Each row of a before or after table is a point. The points were changed in one or more steps. Then noise was added and the rows were shuffled. The steps act on columns, c1 being the first. Name the steps. A step turns or swaps two columns, mirrors them in a line or flattens them onto one, adds a multiple of one to another, or multiplies or shifts one. Angles are multiples of 10 degrees, from the lower column toward the higher: turns from -170 to 170, lines from 10 to 170 but not 90. Use the fewest steps. Two steps may share a column if one is a turn and the other turns, adds or multiplies; they go together, in the order done. Otherwise the lowest column goes first.

Before, 8 rows:
[[-15   3]
 [ -1   9]
 [  1  16]
 [ -5  19]
 [ 20  38]
 [ 24   9]
 [-15  -3]
 [ -4  13]]
After, 8 rows:
[[-37  -3]
 [-12  19]
 [ -2   9]
 [ 60   9]
 [-10  13]
 [-38   3]
 [ 50  38]
 [  3  16]]
Steps: multiply c1 by 2.5

Before (11 x 4):
[[-11  31 -28  23]
 [ 41  16  35 -60]
 [-14  49  39 -60]
 [ 10  11  43  -7]
 [ 52 -29  19  24]
 [  6  33  -4 -34]
 [ 15 -16   7  16]
 [ 20  33  48  -5]
 [-18  -6  15 -32]
 [-10  47 -26 -18]
 [-14 -31  -1  13]]
After:
[[-41  58   7 -10]
 [ -9  26  53  -3]
 [-33  12  30  -2]
 [ 19  26 -23  -5]
 [-30  34  41  -6]
 [-22   0  -8  -1]
 [ -7 -33 -13   5]
 [  1 -19  16   3]
 [ 18  48 -22  -9]
 [  7  38   4  -6]
 [  9 -34  55   6]]
Steps: turn c1 and c3 by 60 degrees; flatten c2 and c4 onto the line at 170 degrees

Before:
[[-18  24 -16  -3  -8 -19]
 [ 37 -32 -19  -2 -18 -15]
 [ 16  15  -3  23 -10  10]
 [ -1  15  -6 -19   3  -1]
 [ -9   8  -1   6 -17 -19]
 [ 20  -4 -17 -12  -2 -16]
 [ -7 -44 -29  -8  21  36]
 [-19   1  57 -20 -19  22]
 [-17  16 -27  -3 -13   6]
 [ -4  28 -23 -17 -19   1]
 [ -7  28 -27  20  -5 -19]]
After (11 x 6):
[[ 25   6  19  -7 -11 -16]
 [ -3  21 -60 -25 -11  -1]
 [  4  -1   5 -17   9 -15]
 [-14  10   8  18 -17 -16]
 [-13 -16  22 -13   2   5]
 [ 12   1  21 -22 -12 -29]
 [-28 -16  30  -8 -17  31]
 [ 16  37  25  -1  24  44]
 [ 23 -20   9  -5  -6 -24]
 [  9 -18  -3   0 -18  -8]
 [ 15 -19  23  17 -11 -27]]
Steps: turn c1 and c3 by 160 degrees; turn c2 and c6 by -90 degrees; turn c4 and c5 by -20 degrees

Before (8 x 9):
[[ -7 -60  34 -10  24 -47 -10   9 -11]
 [ 46 -26 -21  36  10  10  -1 -13 -37]
 [-10  28  17   9  -7   4  -9  29  -1]
 [-30  28  -7  -8  16  22 -21  -8  22]
 [-20  30  39 -26   8  26 -33  15 -20]
 [ 17  48  -9   1  43   3   1  25  -8]
 [ -7 -30  18  -6  18  13  25   7  14]
 [ 21  -9 -25 -12   0  10 -23   5 -18]]
After, 8 rows:
[[ -8 -27 -20  37  14 -47  -3 -13 -49]
 [ -7  -8 -26 -11   1 -22 -24   4 -24]
 [ 26  26  -6  -7 -31   9 -20  -7  27]
 [ -2  29  18   7 -11   8  -9  30  -2]
 [ 34  48  -9   2  13 -28   2  25 -10]
 [ 12  30  39 -25 -30  -1 -33  15 -25]
 [ 21 -28  19  -5 -11  -7  24   7  17]
 [ 24 -60  36 -10  43  23 -12   9 -13]]
Steps: turn c1 and c5 by -110 degrees; turn c5 and c6 by 120 degrees; multiply c9 by 1.3

Before (13 x 12):
[[ -4  12 -14  13 -21  -9   9   2   5 -13  10  -7]
 [ 13  16 -23   5 -22  -1   0  18  15   4 -11   7]
 [ 10  -1 -20   3 -24   9  -2 -11  22 -15   1  -3]
 [  2 -14  -5  17   9  -1  -2   3   4  -9 -37 -20]
 [-30 -31   2   8   3   5   4  -6   4   9 -16   5]
 [ -3 -28  -6   2   3   7  -6   8 -17  -4 -14   1]
 [  4  16   6  19 -21  -4 -17  12   9 -14  -2  13]
 [ 14  -3 -23  28 -19 -11  -7   8  15  -2   3  12]
 [ -3  14 -30   8 -11  -7 -11 -11   7  -4   2  16]
 [-45 -36 -18   8  -6  14  -9   2  -3 -10 -17  -7]
 [ 17 -17  -3   8 -12  -8 -16  -4  -1  15 -38 -44]
 [-18 -18 -10  20 -17  15   5 -11 -12  -4 -24  -3]
 [  7 -14  -4  21  10  16 -13   6  -2  16 -23 -31]]
After (13 x 12):
[[ 17 -17  -3  10 -30 -34 -16  -4  26  15 -38  29]
 [  7 -14  -4  28  25 -34 -13   6  14  16 -23   2]
 [ 14  -3 -23  36 -48  16  -7   8  13  -2   3   4]
 [  4  16   6  24 -52  13 -17  12  10 -14  -2  -4]
 [ -3  14 -30  10 -27  17 -11 -11   6  -4   2  -2]
 [-31 -31   2  10   8   2   4  -6  15   9 -16  -7]
 [-45 -36 -18  10 -15 -13  -9   2   9 -10 -17  -9]
 [ 13  16 -23   7 -55   7   0  18  23   4 -11  -2]
 [  2 -13  -5  22  22 -17  -2   3  30  -9 -37  11]
 [ -4  12 -14  17 -53  -2   9   2  -2 -13  10  12]
 [ -3 -28  -6   3   7  -3  -6   8  -7  -4 -14  -7]
 [-18 -18 -10  26 -42 -10   5 -11   5  -4 -24 -11]
 [ 10  -1 -20   4 -60  -7  -2 -11  21 -15   1  -6]]
Steps: multiply c4 by 1.3; multiply c5 by 2.5; turn c6 and c12 by -120 degrees; add -0.7 times c11 to c9

Before, 13 rows:
[[-45   7 -11  13  24  16 -27  29 -37  22  -9 -18  23 -37]
 [  9 -33  15  -8  29 -29  16  -2 -46  28   6   9   6  40]
 [-24   3  -7   9   4  -8 -37   4 -15   4 -19   6  11  22]
 [ 20 -15   4  -1 -11  -4 -34  -4  27 -15   9 -21  17 -31]
 [ 27  32 -13  13   8 -18  18 -37 -27   4   8 -13   7  -6]
 [-29 -31  16 -27 -30 -37 -24 -25  -2  25 -13   6 -20  -2]
 [-36  -4  51 -37 -32   5  28  18   0  -6  -7   8  15 -24]
 [  7 -17  18  31   6  10  18   2  -8 -41 -40   5 -27  33]
 [  1   7   0  -4  -6   7 -30  -5 -35  -5  -5  20 -25  12]
 [ 22   0   2   1 -25 -12 -14   0  31  -2  14 -34 -16  -3]
 [-41 -31  30  21  20  19  -1  -5  33  32 -15  14 -19  26]
 [-17  31 -15  22  16  -8  11  -9   6  -7  26  16 -13 -26]
 [-15  -5  -6  18 -21   8  30 -20  19   2  23   5   0  -7]]
After:
[[ 56   8 -11  13  -3  26 -27 -25  -1  21  -8 -18  22  37]
 [ -1 -17  19  31   0  14  17  -5   9 -42 -41   4 -25 -32]
 [-35 -16   3   0   4  -6 -33  11  -7 -16  11 -21  16  29]
 [ 25 -31  17 -29   5 -58 -23  30 -16  25 -12   7 -21   0]
 [-36   0   4   0  11 -19 -13  23  -9  -2  14 -34 -16   6]
 [ 10  31 -14  23  -9 -14  10 -14 -16  -6  27  15 -12  27]
 [ 23 -34  14 -10 -15 -46  15 -23  42  29   6   8   6 -43]
 [ 26  -3  50 -37  22   6  27  23 -25  -6  -5   9  16  24]
 [ 28   4 -10   8   0 -11 -35  -7  -4   3 -17   7  11 -24]
 [  1  -3  -7  19   3  12  29  21 -23   2  22   6   2   7]
 [ 20   8   2  -2   2   9 -31   6  28  -7  -4  21 -26 -15]
 [  9 -30  31  21 -11  32  -3 -18 -54  31 -18  13 -21 -28]
 [ -3  33 -14  14 -17 -29  17   0  36   5  10 -13   5   6]]
Steps: turn c1 and c9 by 140 degrees; multiply c8 by 0.4; turn c5 and c8 by -120 degrees; multiply c6 by 1.6; multiply c14 by -1

Before, 14 rows:
[[  8 -17   3 -31   1  22  17   7   1  27  46  -5  21   2 -15  -5   2  11
   12  -6]
 [ -9 -12  -7  -5  21  17 -17   2  -8  -7  14  -5  15  -4 -40 -10 -11  33
   24   5]
 [-23  14   3 -14  10  -7 -17  28  -8  16  23 -20  15  -1 -15 -13  12  46
   19  -3]
 [-44 -13  15  33 -31 -11  -5 -27 -19 -14 -32  24  -6  -7 -15  24  36 -10
    2  -4]
 [ -7 -10  17 -11  -1   0  -9  25 -16   9  21 -13 -17   5 -39 -32   0   4
   12   5]
 [-17 -14  -2   0   2  22  57  -8 -26   9  13 -16   7   9  18 -21 -10 -28
   30  18]
 [-13   6  11  13 -10 -21 -15   4 -10 -10 -42  13   1  21 -40  21  28  30
  -20  23]
 [-18 -17  24  -3  -5  13  30 -27  10  10  18 -43  20   7   1  -9 -19 -23
   21  -1]
 [-23 -10  12  -6   7  27  31  11 -17  -6  26 -17  23  16  18   2 -30 -54
   14  -9]
 [ -7  -2 -12 -14 -12  23   5  20   3 -13  20 -29  -4   5 -24 -11   6  38
    3 -15]
 [ -4  -4   2  40 -29  -9 -19  -3 -22  15 -40   9  -4   6 -15  13   3   7
    4  -5]
 [ -2  -5  17  12   1  26  38  13  15  -3  19 -18  15 -11   2   7  -3 -37
   42   9]
 [ -2  -6  -4  -6   6   2   5  16 -22   2  19 -33  16 -30 -23  -4   3  14
  -14   6]
 [-33   4   0  14 -40 -11 -22 -11  -1  -4 -36  25  -7  -9  -6   2   0  -1
  -12  29]]
After:
[[ -2  -7 -25 -22 -14   2   5  16  19   1  19 -29  16 -30 -23  -4   3  14
  -14   6]
 [-44 -13  36  60  22 -11  -4 -27  29 -15 -32  17  -6  -7 -15  24  36 -10
    2  -4]
 [  9 -16   2 -38   0  22  17   7  -2  27  46  -5  21   2 -15  -5   1  11
   12  -6]
 [-23 -10   9 -17 -13  27  31  11  13  -6  26 -20  23  16  18   2 -30 -54
   14  -9]
 [-13   6  24   9   6 -21 -15   4  13 -10 -42   8   1  21 -40  21  28  30
  -20  23]
 [-18 -17  13  24   8  13  30 -27  -7  10  19 -48  19   7   1  -9 -19 -23
   21  -1]
 [ -2  -6  16  -1   5  27  38  13 -14  -3  19 -22  15 -11   2   7  -4 -38
   42   9]
 [-23  14  -7 -42 -12  -7 -17  28   4  16  23 -20  15  -1 -16 -13  12  46
   19  -3]
 [-17 -15 -12   8 -11  22  57  -8  24  10  13 -14   7   9  18 -21 -10 -28
   30  18]
 [ -7  -2 -34 -34  12  23   5  20   1 -13  20 -23  -5   5 -24 -11   6  38
    3 -15]
 [-33   4  14  25  37 -11 -23 -11  14  -4 -36  23  -7  -9  -6   2   0  -1
  -12  29]
 [ -9 -12 -13  -6 -23  17 -17   2   1  -7  14  -3  15  -5 -40 -10 -11  33
   24   5]
 [ -7 -10  19 -36  -5   1  -9  26  16   9  21 -17 -17   4 -39 -32   0   5
   12   4]
 [ -4  -4   7  43  20  -9 -19  -3  30  15 -39   7  -4   6 -15  13   2   7
    4  -4]]
Steps: turn c3 and c12 by -20 degrees; multiply c3 by 1.6; add -1 times c8 to c4; turn c5 and c9 by -160 degrees

Before, 10 rows:
[[ -9   0 -23   2  27  25  22  -4  22   5   8  15  -1 -16   2 -25 -27  10
   18 -15 -25  25 -31  18  11   4 -10  16   1  -7  35   5]
 [-35  13  21 -25  26   3 -24 -13  15  13   2   8   5 -24   2 -23 -11  -8
   16 -29  12  39   0   9  12  16 -13  -6   0 -25  -7 -16]
 [ 15   9   6  -2  13   8   7  26 -16 -10 -50 -18 -36  25  26  10  19 -35
    2  20 -10  -1 -15 -44  -8  30 -17 -10   8  11 -26   7]
 [ 23  20 -35  40 -39 -36  49  39 -15 -38 -34  -7  -4  24 -33  19  29 -35
  -26  28  25  -8  -1 -11 -23   0  11  19 -28 -60 -10  16]
 [ 29  -2 -55  24 -26  -1  24  24  17 -16 -10  39  -1 -10 -25   9  18 -18
  -28   8  -4  -6 -52  12 -14 -22   7  36 -32   2 -11   8]
 [ -4   8   0  -1  17  14   3  -2  11  11  12  25   6 -17  35 -11 -11  13
   38  -4 -27   8  -7  12   4   7 -10 -13  -4 -28 -21 -16]
 [  7  -6 -16 -24  22   5  20 -22  13  12  -1  26  22  -5   3 -22 -24  -5
    5   4 -27  36  -2  18 -12  -5  -3  -2 -10  -1   0 -18]
 [-21   4 -14 -15  22  22  11   3  23  -2   4  -7  -2 -18   6   2 -26  -3
   12 -17 -27   5 -19  10 -21 -25  14  12 -21   3  -5  -5]
 [-22   3 -30  29 -13 -34  38  44  -2 -23 -35  24  -6   3 -13  12  36 -32
  -29  30  10 -11  10  12 -41  22  -4 -10 -17 -37 -20  36]
 [ -1  22  -4 -22   4  16  10 -27  15   6  18 -10   1 -19  22 -24   6  -2
  -13   5 -15   2  -1  11   0  17 -15  16  -1 -13   4  -4]]
After (10 x 32):
[[-37  19  24  37 -42 -34  50  36 -15 -37 -35  -7  -5  27 -33 -18  28 -37
  -29  -7 -38 -12  -2 -12 -22   0  10  20 -27 -61 -11  17]
 [-30   1 -24  29 -16 -34  36  43  -1 -24 -34  21 -10   3 -18 -37  36 -32
  -30 -15 -25 -11   0  10 -40  22  -2  -7 -16 -36 -20   5]
 [ 21  15 -34 -25  29   2 -26 -14  16  15   4   7   7 -25   2  20 -14  -6
   18  31   7  40  -1   8  12  18 -13  -8   0 -22  -7 -18]
 [ -3  22  -4 -24   3  19  10 -26  16   6  16  -8  -2 -18  21   8   7  -3
  -12 -14   5   0   0  12   1  17 -13  17   0 -12   5 -23]
 [-13  -4   7 -20  23   8  17 -21  15  12   0  27  24  -5   4  22 -25  -4
    6 -23  19  36  -2  19 -11  -3  -3   0 -11  -3  -1 -18]
 [-52  -2  30  27 -29  -1  25  26  17 -13  -9  42  -1  -7 -25 -11  18 -19
  -31 -10  -1  -6  -1  13 -16 -23   2  38 -32   4 -10   6]
 [  8  14  16  -3  13   9   7  29 -13 -10 -51 -17 -35  26  25  -9  18 -34
    2 -20  -1  -1  -2 -45 -11  30 -16 -13   5  11 -27  11]
 [-12   5 -21 -12  22  25  11   7  23  -2   5  -6  -1 -18   5   8 -28  -5
   12  -3  31   4   0  13 -20 -27  14  12 -21   2  -8   5]
 [-23  -1 -11   1  29  24  24  -1  24   8   9  13   2 -14   1  -1 -24   9
   16  -3  28  26   3  17   9   5  -9  18   2  -7  34 -25]
 [ -1   8  -3  -5  17  14   2  -4   9  11  12  25   7 -14  33  17 -13  11
   37 -11  23  13  -3  12   3   7 -14 -13  -4 -25 -22  -8]]
Steps: swap c1 and c3; turn c16 and c32 by 100 degrees; turn c20 and c21 by -140 degrees; multiply c23 by 0

Before, 14 rows:
[[ 31 -20 -27   1  18  12   0  15  32  23 -11  -4  31  -7 -13  10  22  10
  -10 -15  -5 -18 -33   3 -24  -7 -15  -5  -5  -9 -45  -1  10  29 -12  29
   -3   7 -10  42  -2  -8 -19 -11   8  -3 -19   7]
 [-14  30  -6 -12   4 -12 -22   3  -4  -7 -21 -32  -7 -10  16   5 -10   6
    9  -7  -9 -14  -7  10 -20   7  -9 -16  49   6  13 -11   2  36  46 -36
   25   4  -6 -25   3 -20   9   0 -13  24  22  20]
 [-12 -17  31  13  12   4   5   0  17   9 -13   1 -12 -17  35 -10 -20 -54
   -8  -7 -12  26   0  -2  -2   5 -20  24  12 -16 -19  -9  26  -2 -30 -16
  -24 -41 -17 -31 -33  -6  -6  27   0   9  12 -14]
 [ 12   2 -31  -7 -12  20   5  31  27  23  -2 -27  38   2 -16 -11   9  -3
   -6 -25  23 -14  -3   6 -21  -8 -22  11  -2   8 -38 -19 -10  26   1  -4
   20  15 -31  49 -14  -5 -14   8   0 -15 -23  -3]
 [  9  12 -29   8 -11  17  10   4  27   4   4 -17   6  -6 -34   2  29  -4
    9 -13   7 -11 -26   2 -14  -9   2 -16 -29  -5 -48 -30  -3  21  -6  -8
    8  -8   4  46  -2 -19  -8   4   6   3 -23  13]
 [-14   7  24  11  21  11  -8  14  13  -8  -3   1   0 -33  13  -6 -35 -35
    0 -29  -1  17  26  -5 -17  17  -7   4   9 -23   9  26  10 -19 -14 -11
  -14 -30   3  -9 -11   1   1  -1   2 -24  -3 -37]
 [ -3  28 -18 -14 -22 -13 -28  12  34  -5 -12 -26 -34  -1  20   2  -3  24
   31   1  21  20  -6  21 -35  -4  -8  -8  43  -1  32 -17  -9  50  34 -15
   22 -17   3 -16   0 -14   1 -11 -12  44  33 -11]
 [  8   1  36   9  19  24 -20   0  14 -12 -15 -22  -7 -52  24  11 -26 -31
    4   1   0  12  16 -15 -12   6  -9  28 -14  -3   6  -3  25   7 -25 -19
   -8  -3  -9 -35 -33   0  -7  14   8 -20  24 -20]
 [ 16   1  -7  -8  -8  18 -19  -4  -1  18  11 -33  28   6 -13   5  10  20
    2 -37  27  -8 -18  17 -12 -20  -2 -19  -3  22 -60  -4  -1  30 -10   5
    8   7  -3  37   3  -8 -15 -11 -19  13 -20  -9]
 [-11  21 -12  -6  -7 -23 -16   5  31 -20 -17 -35 -23   7  19  13  -7  18
    1   4   6  16 -10  21 -21   2   5 -15  41  44  32 -19  -4  30  31 -18
    1   8   2  13  13   7  28   8 -21  34  24   7]
 [ 18 -12  14   5  10  -9   9  -9   9 -10  23  15   5 -27  31  -3 -18 -51
   -6 -20  12  12  29 -22 -29   6 -12  20  -6  -3 -18   7  21  -2 -17  -6
   -7 -11  -9 -30  -6  -3 -16  15  17 -23   9 -10]
 [  2  16  34  14  21  -7  15  14   9  12   5   4   1 -19  14  17 -17 -32
   -3 -31  -1  36  12 -31 -10  -1  -7  18   5 -15   6  -2  15   3 -33  -8
  -21  -9  -7  -6 -34 -34 -18  11  -1 -17  19 -12]
 [ -8  23  -2   4 -18 -14 -18  16   8 -26 -26 -53 -27  10  38  10  -1  21
   27  24 -12   8  23   4 -12  -7 -17  -8  26  17   6   3  -9  37  49 -22
    5   6 -20 -11  18 -16   7 -23 -18  31  13  -2]
 [  0  -2   7  -3  27   2  -3 -11   2  -1  -1   5 -28 -13   9  -5 -23 -35
  -11 -12   4  47  15  10  11  15  -9   8   8 -13   0  13   7   2 -30  -3
   -3 -11 -17 -18 -41 -12  -6   6  31 -22  16  -6]]
After:
[[-11 -17  33  13  14   4   6   3  18  10 -13   3 -11 -16  35 -10 -20 -56
   13  -6  -5  27   0   0 -11   5 -20  23   9 -15 -19  -8  26  -2 -13  -9
  -23 -40 -18 -31 -34  14  -5  28   0  10  14 -14]
 [-14   6  23  11  21  11  -9  11  12  -7  -5   4  -1 -33  14  -5 -36 -36
    0 -27  -1  17  26  -6 -30  17  -7   4   8 -22  11  23  10 -22  -4   5
  -12 -31   4  -7 -13   2   1  -1   4 -24  -2 -38]
 [ 29 -20 -26   1  17  13   1  15  33  23 -12  -3  30  -4 -13   9  21  10
    9 -16  -8 -19 -33   0 -18  -8 -14  -5  -6  -9 -45   0  12  30  -7  43
   -3   7 -10  44  -2  -2 -20 -11   6  -3 -19   9]
 [ 11  11 -29   7 -12  17  10   3  27   4   6 -15   6   2 -34   1  30  -5
   -9 -14   7 -11 -25   3 -23 -11   2 -16 -30  -3 -49 -32  -1  22  -3   4
    9  -8   4  47  -3 -31 -11   1   5   2 -22  14]
 [  8   0  36   9  20  25 -20  -1  14 -11 -15 -22  -6 -40  24  11 -27 -32
    0   1   3  11  15 -14 -24   8  -7  27 -16  -3   6  -1  23   9 -10  -7
   -7  -2  -9 -36 -33   2  -6  14   6 -20  24 -18]
 [ -3  30 -18 -13 -23 -11 -29  12  34  -4 -12 -26 -32  11  16   3  -4  24
  -33  -1  22  20  -7  21 -55  -4  -9  -5  44  -1  32 -17  -9  50  12  13
   22 -16   2 -14  -1 -47   1 -13 -14  44  32 -10]
 [  0  -3   7  -3  27   3  -3 -10   1  -1  -1   6 -28 -16  10  -6 -23 -35
    0 -14 -11  47  16  13  13  17 -10   7   7 -13   0  13   6   2 -12 -13
   -3 -12 -18 -20 -41 -19  -7   6  29 -22  17  -6]
 [ 13   4 -28  -7 -12  23   5  35  28  22  -2 -29  37  16 -15 -11   9  -1
  -19 -25 -14 -13  -3   5 -29  -6 -21  10  -3   9 -38 -17 -12  27   0  15
   19  13 -31  47 -14 -41 -15   7   0 -14 -26  -1]
 [ -8  21  -3   3 -17 -14 -18  16  11 -26 -27 -54 -27  38  39   9  -2  21
   -1  24  33   9  23   4 -27  -6 -17  -8  26  18   7   4  -6  37  19  -9
    6   7 -20 -12  18   5   8 -22 -18  32  13  -1]
 [-14  30  -4 -13   4 -10 -20   3  -6  -9 -23 -31  -6   4  17   4  -9   6
    3  -6  12 -15  -6   9 -45  10  -9 -18  50   7  13 -11   4  37  18 -15
   25   4  -9 -24   4  -8  10   0 -14  25  20  20]
 [-12  20 -13  -7  -7 -24 -16   5  29 -19 -15 -36 -25  23  19  11  -7  16
   -6   5  -2  14 -10  23 -39   4   7 -16  40  42  32 -19  -4  31  11   2
    1   9   3  13  12   0  28   6 -22  33  26   6]
 [ 17 -11  13   6   9  -9   6  -9  12  -9  22  17   5 -34  31  -3 -17 -51
  -10 -18 -12  10  29 -21 -43   8 -13  21  -6  -5 -17   5  22  -2  -6  17
   -5 -11  -8 -28  -6 -21 -17  15  19 -23   7 -10]
 [  2  16  36  13  23  -5  15  15   9  13   2   5   0 -20  16  19 -18 -32
    1 -31  -4  36  13 -29 -19   1  -7  17   4 -16   7  -5  16   4 -13   0
  -21 -11  -6  -5 -35 -33 -20  12  -1 -16  20 -11]
 [ 16   2  -7  -6  -8  18 -21  -2  -1  20  10 -34  27  24 -14   5   8  19
  -26 -36  -9  -9 -20  17 -13 -20  -1 -20  -5  23 -62  -4   0  30  -4  16
    8   6  -3  37   2 -45 -16  -9 -20  13 -21 -11]]
Steps: add -0.5 times c12 to c14; add -1.5 times c21 to c42; turn c19 and c21 by 110 degrees; multiply c25 by 1.6; turn c25 and c36 by -30 degrees; multiply c35 by 0.4
